Each row of a before or after table is a point. The points were changed in one or more steps. Then noise was added and the rows were shuffled. The steps act on how far a point lies along the listed directions, d1 being the first. What was done? A step turns or swaps two directions, mirrors them in a line or flattens them onto one, adds a multiple of one to another, or multiplies one. Angles are multiples of 10 degrees, from the lower direction toward the higher: turns from -170 to 170, lines from 10 to 170 but not 90. Use the fewest steps. Two steps may share a direction if one is a turn and the other turns, adds or multiplies; they go together, in the order done. Otherwise the lowest direction goes first.
In the rows, 128 means zero.

Directions:
(1): [112  78 173]
(2): [182 146 167]
(3): [168  84  93]
Before (8 x 3):
[[ 83  70 129]
 [152 173  89]
 [ 67 223  73]
 [145 183  94]
 [123  94  82]
 [133 126  80]
 [145 118 122]
 [ 90 108 125]]
After:
[[153 172  96]
 [134 180  85]
 [108  94 113]
 [ 81 174  22]
 [120  56 124]
 [166 101 103]
 [164 127  85]
 [147 126 138]]
Steps: turn d2 and d3 by -50 degrees

Directions:
(1): [ 87 125  81 177]
(2): [113  51 141 123]
(3): [ 97 142 190 163]
(4): [186 113 132 179]
Before, 8 rows:
[[139 117  71 107]
 [127 123  93 172]
 [184 117 198 117]
 [125 138 194 112]
 [142 148  64 109]
 [143 101 125 108]
 [148 147 194 124]
 [157 139  49 125]]
After:
[[210 124 225  89]
 [146  94 130 108]
 [136 150  61 117]
 [148 141  39 131]
 [105 119  72 188]
 [130 120  63 118]
 [164 150 212 105]
 [142 140 211  93]]
Steps: multiply d1 by 1.6

Directions:
(1): [ 62 105 134  87 170 160]
(2): [ 97 139 113 104  45 154]
(3): [161 112 179  60 116 102]
(4): [125  39 135 159 106 123]
Before, 12 rows:
[[153 150 114 124 113 127]
 [152 140 161  91 178 128]
 [147 151 145 123 169 121]
 [121 159 111 137 110 130]
 [129 149 154  87 165 116]
 [114 108 140 118 112 138]
 [138  91 148 104 174 117]
 [123 123 131  94 121 135]
 [133 144 123 143 107 146]
 [111 150 124 101 145 141]
 [154 113 144 147 151 109]
 [128 145 135 113 163 137]]
After, 12 rows:
[[119 185 103 151 123 159]
 [118  62 167 110 170 127]
 [167   7 189  86 142  90]
 [151 122 154  66 110 118]
 [129  49 202  47 151 102]
 [133 168 117  98 133 138]
 [151  21 217  45 162 113]
 [147  76 157 137 149 109]
 [112  73 147 118 156 139]
 [ 94 189  88 150 130 149]
 [149 137 148 111  98 120]
 [104 107 130 108 139 141]]
Steps: add -1.5 times d2 to d1; turn d1 and d4 by 70 degrees; multiply d3 by 3

Directions:
(1): [143 151 130  78  66 158  60 136]
(2): [155 160  99 109  99  83 155  50]
Before (9 x 8):
[[164 139 116 150 137  25 190   7]
 [ 86 134 140 160 158 150 102 175]
 [ 98 103 125 152 210 117 167 169]
 [132 146  82 153 132  66 202  53]
 [ 79 100 129 179 189 127 166 193]
 [104  88 172 167 165 141 149 181]
 [151 135 152  85  77 168  85 145]
 [145 146  68 126 108  57 209  33]
 [122 146 129 138 153  88 229  97]]
After (9 x 8):
[[124 149 141 121 133 115 188 124]
 [120 108 159 141 137 130 142 149]
 [149 130 149 108 104 150 121 133]
 [ 96 122 119 152 149 123 148 164]
 [123 137 102 142 125 105 160 103]
 [ 98 152 130 151 142 132 108 145]
 [113 124 117 123 177 117 139 145]
 [148 124 140 143 134  73 138  74]
 [128 126  92 126 111 102 167  99]]
Steps: multiply d1 by 0.4; multiply d2 by 0.4

Directions:
(1): [112  65 146 174 150 138 116  45 119 133 182]
(2): [ 79 140 184 107 142 158  55 164 130  78 161]
(3): [ 70 133  41 114 139 192 114 103 149 122 102]
(4): [121  54 148 124  69 166 108 167 144 189 105]
(5): [157 169 128 216 143 195 129 164 106 148 140]
(6): [157 128 174 102 147 171 120  82  75 117  48]
Before, 10 rows:
[[127 220 155 147 181 185  88 175 106  80  96]
 [192 231 173 178 159 156 137 153  42 105 101]
 [155 107 173  65 102  99 125 178 154 159 121]
 [152 156 175 145 158 112 120  96  88 108 145]
 [117 148  80  87 106  77 122 166 160 148  84]
 [120  44 186 140  74  86 104 159 140 163 117]
 [138 125 139 148  87 105 128 195 174 138 172]
 [107  77 131  85  91 111  99 151 165 164 117]
 [166 172 145 220 170 191 144 129  96 120 102]
 [138 239 164 186 193 157 130 129  92  86 134]]
After, 10 rows:
[[106 235  39 190 153 180 130 175 116 113 156]
 [130 174  89 221 166 198 141 138 126 125 123]
 [103 244 113 188 188 165 128 137 120  90 155]
 [121 111 118  72  98 110 125 185 186 162 141]
 [162 126 174 143  89 100 131 190 154 139 157]
 [ 88  43 131 145  72  93  99 164 170 167 138]
 [151 147 131  82 115  70 125 158 133 146  63]
 [105 224 121 149 181 192  85 181 121  81 111]
 [ 93 159  89 154 153 128 114 109 133 114 182]
 [122  73 158  81  93 107 101 149 152 162 104]]
Steps: swap d3 and d6

Directions:
(1): [115 182 119 144 137 136 179  84 119  78 199  72]
(2): [212 175  76 110 146  76 122 139 117 131 158 176]
(3): [159 140 178 120 195  71 123 106 150 142  82  63]
(4): [133 113  88 166  78  87 165  75 195 106  83 142]
(5): [ 76 158 101  38  82  84 127 114  98 147 106 104]
Before, 11 rows:
[[ 88 130 154 158 114 166 178 151  88  89 171 122]
 [137 102 135 112 161 163  82 161 102 148 125 151]
 [132 137 116  85 139  82 117 103 138 165 114 100]
 [103 118  85 151  85 118 163  86 130 119 155 117]
 [ 86 133 143 113 138 162 113 165  97 128 144 136]
 [174 138 131  33 130  99 102 166 121 162 108 166]
 [ 75  69 119 120  77 210  84 193 108 163 124 209]
 [158 195  82 177 115 196 183 147  79  74 249 140]
 [146 148 153 160 182 135 149 131 127 117 153  94]
 [ 74  75 154 171 138 168 122 130 152 126  98 135]
 [124 113 124 117 127 152  78 193  99 134 139 182]]
After (11 x 12):
[[ 98 137 137 105 129 101 141 121 131 143  93  91]
 [ 68  98  91 155  54 193 144 129 142 111 150 176]
 [138 106 121 150 140 156 117 147  94 146 177 143]
 [103 115  95 116 101 122 134  92 145 118 101 124]
 [ 79 102 141 149  80 143 171 147 112 106 117 144]
 [ 92 154  60  89  30 141 151 145  89 133 129 160]
 [195 148 105 100 119  88 154 112 173 115 124 158]
 [ 93 119 109 154  97 129 148 117 159 105 108 148]
 [181 128 123 143 172 102 120 109 157 150 137 122]
 [ 94 129  86 126  73 115 132 124 139 101 124 154]
 [ 54  97 160 146 144 175 124 133 124 124 122 111]]
Steps: multiply d1 by 0; turn d4 and d5 by -160 degrees; turn d2 and d5 by 30 degrees

Directions:
(1): [172  76 136  68  60 149 182 101 161 132 129 131 147  68]
(2): [176 162  94 114 126 133  49 164 101 117 128 139 107  37]
(3): [127 178 165  67 171 152 183 145  64 128 101 188 142 123]
(4): [113  75 150 122 182 106 121 161 156  95  29  98 145  97]
Before:
[[157  95  94 162  76 142  48 139 183 131 147 108  93  92]
 [ 95 158 138 144 145 128 131 141 123 160 137 142 129 183]
 [ 90 171 143 164 115 133 185  75 102 162 213 165 123 233]
 [158 120 159  47 137 130 175 125 122 130 108 155 151  88]
 [135 126 105 177 110  86  58 132 154 110 155 110  88  91]
 [114  96 114 148  93 121 120 116 150 134 124 100 130 142]
 [166 122 111 137 122 114  58 153 132  94 123 118 110  87]
 [119 102 109 171 169 102  41 167 149  91  77  98 141 101]
 [125 132 120 185 164  99  50 163 124  89 117 114 113 122]
 [149 134  91 123 131 120  74 157 156 112 104  99 121  73]]
After (10 x 14):
[[110  66 122 189  82 132 115 108 209 142 149  92 110 185]
 [120 120 103 154 106 120  85 134 133 134 120 106 121 127]
 [154  72 158  92 102 133 178 120 150  98 101 134 151  94]
 [ 97 176 173  97 217 116 156 147  79 128  99 165 140 171]
 [183 140  46 199  27 116  14 103 156 148 248 102  83  73]
 [107 112 147  99 140 130 191 121 160 125  90 115 153 158]
 [128  82 175  69 153 141 192 136 134 100  53 148 181 101]
 [121  70 136 161  79  92 144  88 194 122 154  99 111 128]
 [123  79 160 122 116 122 175 108 160 105 113 123 142 173]
 [158 131 116 111  84 142 103 145 142 159 144 135 129  87]]
Steps: turn d1 and d2 by -160 degrees; add 1.5 times d4 to d3

Directions:
(1): [205  80  79 165 101  61 108 162 100  99 181  99 135 167 102  87 113 136]
(2): [139 185  83 109 143  97 155  63 101  52 121 120  64 130 119 170 126 191]
Before, 13 rows:
[[ 68 145 169  98 134 160 132 124 149 165  99 143 145  95 147 164 142 115]
 [126 132 134 124 113 129 117 143 121 134 121 132 124 127 137 139 127 113]
 [135 167 121 114 135 130 147 112 130 103 135 138 101 119 148 136 136 135]
 [129 180 127 122 140 138 148  87 119 107 107 122  87 122 148 174 133 154]
 [141 140 112 124 139  86 128 131 120  96 144 113 119 162 132 134 120 155]
 [116 160 144 114 141 150 126 115 118 120 117 132 125 123 117 144 125 151]
 [130 174  98  98 137 104 162  54 120  42 115 126  60 129 125 168 122 191]
 [186  94  82 150 112  90 104 144 112 118 169 120 149 158 105  87 120 133]
 [104 161  96 108 131 117 121  96 118 107 116 140  89 121 128 142 141 154]
 [134 122 142 119 141 135 122 127 140 160 132 130 133 109 113 138 132 115]
 [198 134  46 150 116  41 125 100  78  44 160 102  77 171 120 130 118 176]
 [138 147 129 115 135 130 132  93 128 120  98 132 121 115 146 131 116 146]
 [138 210  72  97 143  76 175  44 107   7 133 107  21 138  94 178 143 221]]
After (13 x 18):
[[164 112 102 129 115  87 135 114 123  75 146 116 102 148 118 120 115 156]
 [153 137 128 144 124 126 130 128 121 129 130 114 118 135 142 140 128 130]
 [149 128 131 125 127 124 123 112 128 131 109 129 134 121 142 115 113 133]
 [130 126 142 117 142 136 124 124 140 158 129 130 131 108 114 141 132 117]
 [127 139 145 124 133 144 116 135 120 131 129 128 139 131 115 127 122 140]
 [147 145 122 126 126 124 136 133 131 116 147 134 117 125 146 118 134 122]
 [ 79 125 169 108 125 155 123 144 150 176 109 140 159 102 143 148 140 104]
 [143 136 111 126 137  84 126 135 121  98 146 112 122 162 132 131 119 153]
 [183 129  76 138 112  55 138 121 111  50 177  93  80 163  84 115 133 174]
 [121 130  97 124 117 110 107 126 119 124 133 135 112 130 124 118 138 135]
 [124 134 134 122 114 130 118 141 121 132 119 132 122 126 138 141 128 115]
 [201 127  46 153 114  39 122 106  78  47 163 101  81 173 119 124 118 172]
 [164 131  80 131 127 100 121 107 110  98 149 125 122 146 110 116 125 154]]
Steps: flatten d1 and d2 onto the line at 40 degrees
